Each row is a point. Two turns around zero, p and q, are shown by what they do to some points. Write where each new point lands after one turn and then the other. Backwards means that the second turn is done in reverse. Each puzzle has new turns, and all numbers are rounded.
In the rows, zero is written as 128.

Turn p:
[ 88 144] => [ 85 125]
[137 136] => [133 139]
[158 104] => [165 119]
Turn q:
[ 89 116] => [102  96]
[127 144] => [118 141]
[167 125] => [162 147]
Where do these land?
p, then q backwards: [140  79] => [133  78]
p, then q: [105 131] => [114 110]
q, then p: [119 157] => [ 99 135]
q, then p backwards: [147 145] => [144 148]

Turn p:
[153 122 139] => [102 134 135]
[117 153  93] => [150 138  91]
[127 130 144] => [122 114 134]
[168 115 174] => [ 74 117 156]
[ 93 124 133] => [157 111 138]
[111 124  85] => [163 155 113]
Turn q:
[ 89 122 159] => [135  89  97]
[101 134 117] => [156 122 120]
[168 130  95] => [121 165 164]
[163 105 124] => [101 133 160]
[118 149 144] => [129 131 100]
Where do these land?
p, then q: [131 145 163] => [135  92 141]
p, then q: [143 109 163] => [125  93 105]
q, then p backwards: [135 130  81] => [111  86 113]
q, then p: [102 129 104] => [ 96 142 130]

Turn p:
[ 96  99 167 143] => [183 115 124 147]
[ 92 129 139 137] => [144 116 119 160]
[171 146 118 114] => [ 99 144 122  92]
[128 132 151  98] => [140 159 110 128]
[117 109 104 135] => [125 119 158 140]
[165 154  89 141] => [ 76 114 134 100]
Turn q:
[120 129 124 181] => [165  92 121 141]
[ 96 112 120 123] => [140 142 153 149]
[136 144 123 107] => [118 148 116 116]
[132 158 143 149] => [150 114 115 101]
[147 128 121 136] => [121 117 111 131]
[132 115 105  48] => [ 76 193 134 138]
[133 111 159 151] => [127  91 147 120]
Where do these land?
q, then p backwards: [125  57 135 112] => [ 99 125  61 132]
q, then p: [123 159 150 128] => [119 164 126 118]
q, then p: [125 143 112 142] => [111 124 139 112]
q, then p: [132 162 105 141] => [ 92 131 145 113]
q, then p: [152 143 149 137] => [130 155 151 137]
p, then q: [107  75 143 125] => [102  90 109  97]
p, then q: [130 157 103 110] => [165 144 140 131]

Turn p:
[151 109 138 105 128 158] => [106 114 143 135 142 164]
[111 169  87 158  84 101] => [146 174  94 162  96  89]
[138  82 158 114 139 114] => [130 127 146  84 138 163]
[ 98 157 135 124  87 135] => [120 132  72 143 117 125]
[148 154  88 164 141 104] => [157 154 154 155 124  85]
[134 109 151  87 161 125] => [140  88 146 104 132 160]
[133 133 150 142 142 148] => [117 117 128 126 160 120]
[111 109 117 128 141 138] => [109 118 140 115 114 120]
Turn q:
[148  57 130 103 127 148] => [148  79  88 141 168 109]
[127 135 167 101 129 130] => [ 89 110 124 147 120 123]
[ 96 132 127 154 103 104] => [149 140 156 152 114 156]
[148 153 121 119 128 105] => [108 132 136 102 129 150]
[132 147 157 126 174 136] => [102 126 109 115  87 106]
[146 136  79 174 119 159] => [173 158 154  92 147 101]
[ 99 137 117 118 117 115] => [126 151 128 148 131 151]
Where do these land?
p, then q: [111 103 133 143 111  91] => [ 87 145 134 120 153 139]
p, then q: [106 124 104 123 145 154] => [145 117 133 163 126 148]
p, then q: [153 141 194 118 145 130] => [133 120  69  98 125  95]
p, then q: [145  90 121 120 112 149] => [116 147 135 161 117 101]
p, then q: [105 158 112 128 143 118] => [146 107 138 117 139 158]
q, then p: [129  82  97 121 148 107] => [113 127 177 162 117 137]
q, then p: [149 144 157 152 141 140] => [140 143 104 105 116 156]
q, then p: [126 183 106 119  78 135] => [142  77  92 116 165 104]

Turn p:
[ 80 102 144  90 156 142 117 151] => [134 153  95 123 130 185 144 159]
[153 134 110 105 127 147 155 123] => [108 150 158 135 145 116 116 143]
[129 128 131  97 101 142 141 125] => [120 144 162 119 137 141 144 133]
[157 140 115 134 133  71 102 124] => [139 120 125 133 118 125  83  75]
[129 156 117 141 109 125 119 134] => [117 102 138 108 122 121 119 120]
[159  74 116 140  96 145 138 151] => [163 161 156 121  91  96 134 151]
[109 126 128 198 151  77 140 109] => [175  78  84 145 147  94 117 107]
[137 140 126 126  74 133 117 155] => [128 114 170  95  97 132 131 127]
[100 117 130 128 148 140 105  56] => [111 148  81 124 163 115 170  95]
[121 141 124 101 157 146 118 147] => [ 99 139 114 129 126 156 113 149]
[134 150 167 148 155 140 156 133] => [115  96 125 176 131 127 138 149]
Turn q:
[151 141 132 133 100 112 134  89] => [118 114 136 139 116 121 171  99]
[117 157 138 124 113 161 117 113] => [145 128 123 116 144 146 166 143]
[140  77 124 116 203  78 108 102] => [ 76 138 113 159  72  77  94 163]
[ 87 157 107 131 174 122 150 160] => [152 135 173 124 149 109  91 171]
[106 141  76 105 152 139 152 160] => [187 143 148 126 128 110  91 146]
[136 107 163 133  82 151 145 128] => [113 149 114 109 144 160 146  85]
[132 114 127 159 120 140 114 128] => [117 114 126 116 113 157 124 126]
[161 125 147 128 122 128 120 141] => [113 112 104 114 137 120 126 110]
[122 132 139 124  85 122 111 129] => [129 119 116 150 148 153 144 109]
Where do these land?
p, then q backwards: [151 137 124 148  97 134 116 120] => [157 134 120 140 138 114 152 112]
p, then q: [142 137 120 131 111 110  97 143] => [129 134 104 149 124 142 157 119]
q, then p: [ 84 101 119 125 147 118 163 108] => [104  71 141 130 111 145 141 117]
q, then p: [143 132  89 102 107 120 157 132] => [124 129 144 150 127  98 126  82]
q, then p: [ 71 112 168  86 146 159 118 123] => [ 85  84 122 119 129 138  78 170]
q, then p: [154 122 138 131 102 118 131 166] => [119 159  95 125 143 117 135 106]
p, then q: [111 167 139 158 149 180  77 137] => [171 171 148 170 121 169  98 114]
q, then p: [155 101 110 151 174 111 149  91] => [160 105 162  96 127 162 154  98]
p, then q backwards: [142 144 144 118 120 102 144 133] => [115 134 112 146 109 106 133 139]

Turn p:
[126 126  97 162 107 180 136 142  93] => [148 103 122 160 144  88  81 142 108]
[151  90 159 120 150 173  90 114 123] => [ 70 129  96 107 168 127 102 120 119]
[154 145 149 127  89 111 121 104 121] => [140 121 141  80 113 137 105 136 145]
[ 99 154 122  89 147 109 109 155 122] => [130 156 155 150 139 171 149 144 113]
[103 109 130 153 117 120 126 134 154] => [117 110 129 141  96 126 133 103 114]
[146 113 173 155 129 136 156 130 152] => [ 92 107 138 112 117  90 137 112 155]
[157 139 121 140 154 100 113 138 141] => [131 137 128 100 130 119 167 136 105]
[117 136 154 123 141 158 101  77  99] => [126 119 123 109 181 154  94  97 137]
[103 126  82 112 122  94 163 147 105] => [172 125 119 173 107 145 150 159 138]
[124 143  93  99 126 100 166 140 169] => [153 174 130 149  87 123 161 132 146]
Turn q:
[117 110 137  99 167 106 148 150 133] => [105 145 111 136 113  89 104 110 149]
[128 180 126 138  83 149 111 142 116] => [167 141 148 100 158 159 133 162 132]
[123 112 129  77 187 103 117 109  97] => [101 131  87 135 126  56 154 125 137]
[114 128 101 161 127 141 146 147 107] => [141 106 174 125 134 115 110 128 126]
[182 145 136 134 137 178 155 143 159] => [168 131 105 173 150 154  82 125 107]
[ 80 136 139 165 109 130 151 111 139] => [118 126 175 125 141 157 141  93 148]
[141 138 151 142  91  98 119 114 114] => [140 109 114  93 118 159 149 130 146]
[139 103 120 141 136 157  85 152 118] => [103 108 130 127 141 125 107 169  95]
[136 115 132 102  79 114 116 100 132] => [129 134 115 128  94 158 167 151 139]
[119 113 108 121 163 103 133 111 165] => [107 149 123 138 104 108 133  88 102]
Where do these land?
q, then p: [141  96 110 117  91 125 121  97 118] => [122 105 131 151  98  99 106 149 146]
q, then p: [117 166 125 132 138 120 139 117 111] => [130 146 119 106 136 125 154 126 153]
q, then p: [130  94 157 149 148 152  94 128 154] => [131 104 119 175 157 147 116 109 102]
q, then p backwards: [143 136 132 141 163  92  97 169 112] => [183 115 135 154 110 151 103 105 128]
q, then p: [ 99 128 134 113 136 126 159 117 108] => [126 128 133 113 104 120 153  97 140]
p, then q: [146 120 115  97 116 119 134  99 160] => [164 167 135 127 125 141 146 137 114]
p, then q: [125 147  98 144 145 139 142 135 117] => [143 101 109 113 123 117 115 109 121]
q, then p backwards: [111 120 118 135 107 127 167 132 139] => [ 97 149 139 121 105 123 145 127 141]
p, then q: [121 116 156 110 151 186  91 172 151] => [ 95 131 165  89 182 102 150 109 153]
q, then p backwards: [188  93 151 113  87 140 135  95 143] => [ 88  73  93 110 115  84 131 132 106]
q, then p: [ 87 193 112 157 128  82 128 148  96] => [103 184 130  90 138 166 155 136 183]

Turn p:
[134  62 136 158 133 130 116 103  83 119 125] => [ 86 153  86 175 149 120 139 135 104 149 143]
[109 164 134  81 127 170 146 146 123 141 115] => [154  87 141 119 102 157  91 117 147 155 125]
[ 99 146 136 108  86 135 122 148 115 102 133] => [159 138 170 154 121 136 114 105 126 147 124]
[100 145 126 118 126 160 108 174 134 121 128] => [142 133 170 124 121 150 110 140 155 157 144]
[159 159 152 106 129 111  97 115 143 151 171] => [146 114 126 142 131 143 155 131 173  81  95]
[123 102 131 153 148 113 124 108 111 103  82] => [108 134 108 128 171 125 124 121  88 134 161]
[104 117 148 101 120 153 156 191 144 108 111] => [159 142 142 109 107 123 101 100 157 177 164]
[132 153 135 157 135 127 154 125 144 146 136] => [117 132 126 100 125 113 102 133 136 105 105]
[154 102 105 169 124  96 135 141 105 148 100] => [ 66 128 130 127 127  93 142 117 109 115 153]
[122 137 109 118 121 104 107  54 174 157 146] => [141 109 117 104 148 137 181 145 105 109  59]
[122  98 106 145 168  94 156 133 119 111 138] => [110 168  99 107 109 132 136 129  98 111 158]
[177 150 118 122 119 144 113  99 142 130 151] => [148  96 122 147 127 108 141 163 139  98 106]
Turn q:
[126 112 142 153 115 176 120 119 126 111 119] => [149 111 109 128 161 116 137 129  89 134 137]
[157 136  94 125 135 102  94  92 145 134 140] => [146 150 162  93 135 108 115 139 162 104 134]
[121  97 106 143 130 157 162 127 134 120 169] => [119 143 118 148 113  98 146 130  87  96 152]
[138 160 110  97 161 126 128 144 154 134 135] => [150 121 129 142  88 127 102 129 164 114 135]
[155  82 121  99 105 149 135 151 144 111 125] => [116  97 111 134 118  82 147 170 123 132 122]
[118 114 162 139 116 148 165  97 119 130 107] => [110 110 130 149 164 147 124 131  86 116 112]
[110 124 176 145 152 115 133 166 104 168 101] => [129 114 116 125 106 194 155 112 114 148  92]
[119 141 128 102 136 122 124 176  78 169  71] => [139 108 145 160 111 182 167 137 160 181 109]
[123 155 100 147 132  83 113 104 154  99 119] => [125 170 118 103 151 136  94 135 167 115 147]
[102 115 167 161  76 165 158 129 128 146 145] => [ 91  89 116 130 150 134 152  94  70 122 149]
[116 127 109  91 140 110  98 119 135 113 148] => [135 150 129 130 122  91 120 114 167 125 111]
[150 172 120 134 139  82 107 112 115 102 156] => [128 172 153  95 117 124  79 117 147 147 137]
Where do these land?
p, then q: [103  75 144 136 115 130 110 142 143 134 131] => [127 116 148 143 113 170 120 109 141  95 144]
q, then p: [102 126 160 128 166 119 129 130 153 157 161] => [158 105 130 154 152 108 126 133  79 144 124]
q, then p: [165 133 159 141 114 120 164 139 126 134 136] => [118 137 141 165 122 152 128 112 135 169 129]
q, then p: [124 151  92 116 145 166 107 178  80 112  99] => [ 78 115 124 115 100  76 129 144 168 101  94]
p, then q: [132 150  95 119 152 141 158 175 105 104  49] => [118 138 156 101 108  59 157  73 110 133  86]
q, then p: [122 118 106 155 137 115 135 117  96 137 146] => [140 120 132 136 121 138  85 116 132 106 112]
p, then q: [139 129 135 158 117 139 104 100 126 123 107] => [146 158 110 128 110 155 138 131 127 129 107]
p, then q backwards: [142 114 128 123 148 115 121 126 162 118 163] => [124  98  97 143 150 120 107 137 143 130 119]
q, then p: [134 124  99  72 122 144  94 102 118 146 107] => [124 144  96  87 160  94 136 108 156 108 142]
q, then p backwards: [117 138 108  90 119 172 145 110 162 129 125] => [189 149 145 126 112 135 116 126 104 112 117]
p, then q backwards: [112 122 180 152 121  87 141  96 117 101 170] => [ 68 110 132 139 178 118 129  88 126 101 140]
q, then p backwards: [144 154 131 146  79  87 128 121 149 141 143] => [120 141 124 151 160 116 132 169 132 161  89]

Turn p:
[123 130 141 104 151 111  96 171 151 107 160 130] => [113 112 153 130 138 144 115 152 152 105 109  75]
[ 97  98  90 166 105 158  94  98 102 149 138 104] => [148 113 142 135 164 140 110  98  67 150 173 145]
[115 163 136 104 147 159 146  94 102 116 126 121] => [153 131 108 138 126 116 133  95 145  78 138 150]
[157  99 159 106 121  97 103 132 156 128 143  83] => [100  60 125 135 104 150 116 154 138 141 120 115]
[137 141 131 127 163 139 124 163 152  95  90 148] => [ 94 159 148 124 141 134 126 114 166 119  85 129]
[103  91 126 124  99 135 113 106 102 174 115 125] => [128 103  99 130 157  98 127 118  85 155 154 133]
[126 115 155 149 118  99 153 130 136 168 114 137] => [117 132  92  95 109 120 145 140 106 157 118 120]
[124 135 159 136 130  95 112 104  97 107 150 151] => [153 123 105 108 137 146 139 133 166 133 164 104]
[136 149 120 120 144 106 137 106 154 129 129 152] => [113 150 122 143 107 137 163 131 140 119 136 116]
[118  91  97 137 166 121 157  96 126 107 150 155] => [142 175 101 172 119 156 109 112 126 141 144 105]
[160 126 122 124 132 172 135 143 132 118 111 154] => [110 155 153 133 119  96 105 109 149 133 121 144]
[127 163 125 168 106 147 103 168 114 124 130  92] => [152 110 183  82 145 139 123 128 114 121 114 151]
[ 98 153 131 111  89 145 151 124 158 142 137 104] => [119 121 123 122 118 117 132 160  90  80 134 155]
[163 158 118 137 133 127 155 124  96 147 122 119] => [168 130 135 124  97 109 152 110 134 139 115 148]
[136 109 112 108 116 109 140 162 140 109 105 144] => [112 145 130 148 141 118 123 164 144 148  97 131]
Turn q:
[120 132 139 124 126 129  31 189 121  69 110 153] => [105 175 128  90  46  88 138 138 163 132 103 185]
[159 116 145 141 113 140 147 107 111 139 145 150] => [134 132 135 136 146 152 122 153 157 129 128  92]
[109 128 135 114 131 109 126 130 108 128 140  93] => [129 142 120 106 122 141 131 112  96 139 147 126]
[149 119 152 132 149 144 148 136 141 110 147 149] => [114 137 122 131 132 116  97 145 139 104 109  99]
[145 149 139 141 126 112 144 116 124 143 142 150] => [139 131 159 126 150 129 127 126 139 131 118 100]
[147 117 128 144 121 129 152 125 107 119 119 109] => [131 113 115 127 119 161 121 115 137 128 127 107]
[122 133  88 141 170 124 114 140 112 111 141 142] => [137 139 105 111 139 116 116 118 126 148  79 150]
[157 118 125 124 115 135 149 184 135 148 144  60] => [ 94 130 127 162  91 179 131 116  72 119 114 111]
[116 149 119 131 117 142 155 119 131 119 131 136] => [137 109 131 144 132 113 109 123 130 148 134 115]
[131 126 111  91 119 130 139 107 112 142 116 130] => [117 109 134 124 154 148 121 136 128 146 151 146]
[105 109 111 135 118 117 148 102 123 141 142 158] => [168 110 127 122 156 125 127 158 125 139 131 123]
[113 143 140 135 130 134  73 111 202 139 140  57] => [135 181 120 183 115 105 158  85  94  83 163 158]
[111 131 139 143 140 146 128 115 108 150 127 149] => [127 127 114 123 151 112 151 139 143 146 127 108]
[107 122 120  98 118 102 138 111 155 133  48 155] => [126  57 150 106 139 106 142 128 143 102 159 171]
Where do these land?
p, then q backwards: [151 141 177 155 161 117 100 153 152 135 152 158] => [150 143 189 139 127 111 144 148  78 114 113 139]
p, then q: [126 120 115 125 130 130 120 149  92 101  90 119] => [112 119 127 123 161 110 145 123 149  94 105 138]
q, then p: [134 117 137 152 131 148 125 158 157 160 167 155] => [145 134 134  90 140 145 138 134 134 140  73 153]
q, then p backwards: [145  88  92 117 119 108 133 112 121 115 165  93] => [ 94 109 112 166 128 125 158 113 124  94 146  95]
q, then p: [150 144 127 145  96 121  95 125 135 165 151 143] => [124 143 123  75  91 122 132 123 137 115 107 140]
q, then p: [ 87 143 152  92 162 172 118 117 116 104 113 140] => [139 127 125 160 148 148 168 159  98 118 131  76]
p, then q: [156 134 110 127 134 102 138 136 128 178 156 130] => [132 110 146 130 109 180 143 121 116 132 144  97]
q, then p: [ 93 162 120 121 111 120 146 129 120  92 106 141] => [112  92 110 139 119 119 138 148 120 159 157 102]
p, then q: [ 77 129 129 144 111 114 152  97  88 110  84 116] => [113 112 124 132 180 124  97 134 150 149  71 151]
p, then q: [157 134 108 150 149 139 119 127 155 138 140 114] => [131 130 126 135 119 128 143 137 147 136 170  98]
q, then p: [144 136 144 128 112 126 128 147 146 153 145  98] => [159 128 120  93 130 135 115 121 127 115 136 152]
p, then q: [104 110 109 115 109  97 129 117 134 122  83 121] => [126  95 107 123 148 109 141 133 121 144  81 121]
q, then p backwards: [140 107 143  94 140 170 162  97 121  90 114 138] => [116  83 178 102 114 141 112 114 132  91 142 138]
